Each row of a before or after table is a point. One or more steps were done to the points. Then noise was added and the rows were shuffled. The steps act on how far a point lies along the listed directions, d1 being the first. What was done? A step turns or swaps two directions, mirrors them in a line or flattens them onto one, adds a multiple of one to another, or multiplies one. Angles are multiples of 10 degrees, from the lower direction toward the higher: turns from -170 to 170, lines from 10 to 170 but not 90. Use the fewest steps. Two steps may share a direction if one is a turn and the other turns, adds or multiplies; they go together, in the order done. Otherwise the lowest direction goes first.

Directions:
(1): [-24  64 -28]
(2): [-10  26  69]
(3): [-69 -26  -1]
Before (9 x 3):
[[ 33  64  15]
 [-29 -29 -33]
 [-23 -79 -44]
 [ 16 -15 -30]
 [-25   5 -36]
 [ 40  86 -20]
 [  1  83  29]
 [ 20 -52  -9]
 [  3  85 -29]]
After (9 x 3):
[[  0  58   5]
 [ 16 -59 -11]
 [ -6 -41 -37]
 [  8 -23 -25]
 [ 11 -76 -32]
 [ 13  75 -24]
 [-10  -3 -30]
 [-16  88 -36]
 [-25  90  34]]
Steps: add 0.3 times d2 to d1; multiply d3 by 0.4

Directions:
(1): [-32 -34   5 -45   3  81]
(2): [-26  11 -62  36 -68  21]
(3): [ 45 -63 -65 -12  22 -12]
(4): [-44 -10 -13  66  66  13]
(5): [ 28  74 -42 -22  37  32]
(6): [ 67  -8  31  52 -13  51]
Before (9 x 6):
[[ 68  -6  25  44 -25 -61]
 [  8 -16 -57   5  69 -22]
 [-23   7 -29  40  62  -5]
 [  1  34   7   7  26  15]
 [ 68 -15  47  13   8 -61]
 [-41  47 -14 -25 -25 -14]
 [  1 -45 -40  44  43   4]
 [-10 -34 -40   4  34   8]
 [  6  20 -57   2  35  14]]
After (9 x 6):
[[-22 -28 -40   8  38   1]
 [ 37  18 -16 -26  11   9]
 [ 52  -6  84  61  19 -29]
 [ 59   1  62  96 -18 -20]
 [ -9  49 -23 -23 -34 -34]
 [ 10   2 -49  31  73 -19]
 [  3 -53 -44  40  40   4]
 [ 10  34 -63   5  42  16]
 [ 44 -19 -60   3  40 -21]]
Steps: multiply d1 by 1.3; turn d1 and d6 by -30 degrees; swap d3 and d4; multiply d5 by 1.3

Directions:
(1): [ 41   1   8 -57  21  -3 -39 -95   3]
(2): [-27   6  12  16  45  33  91 -47  36]
Before (13 x 9):
[[  7  -2  10  -7   1   9   1  -4  12]
 [  7  -8   7  -6 -22 -11 -46  21  -1]
 [  1   7   3   8  -4  10   8  20   3]
 [ 25   0   4 -27  -2  -8 -25 -40 -12]
 [ -4  -7  -2   4 -14  -3 -30  23 -14]
 [  0  -8 -10   2 -31 -14 -36  28 -14]
 [  1   4 -30  -1 -41 -41 -76  90 -48]
 [ 15  -8  -2 -16  16   4  -8 -13   3]
 [-15   4  -8  36 -16  -1  11  64 -18]
 [-13 -15  -5  19  -2   9  25  10  -4]
 [ -4   2 -10 -16   0  -4 -10 -25   0]
 [-43  14   9  51  14  15  46  64  -8]
 [ 26  -7  -6 -19 -14 -23 -52  -1 -21]]
After (13 x 9):
[[ 13   7   6  -2   2   8  -2   5   3]
 [  3  16   7   0   5  -1 -30  14 -24]
 [-11  -2   5   8  26  11  48 -25  13]
 [ -5   0   5   3   2   3  19  -9  -4]
 [  3 -17  -6   2 -11   0 -11   1 -11]
 [-36  18  -4   8  57  26  95 -48  28]
 [  8  -7  -3  -5  11   5  -2   8   6]
 [-18  -4   4   6  16  17  21 -18   7]
 [-15  -7  18   7  18  21  30 -18  31]
 [  0   3   0   5   8   6  17  -7  -5]
 [  9  -5   9  -7  -7   6  -6  12   7]
 [-11   2  -9  -1  -4  -3  -2  -4  -1]
 [-15  -1   1   9  11  17  39 -28  16]]
Steps: multiply d1 by 0; multiply d2 by -1
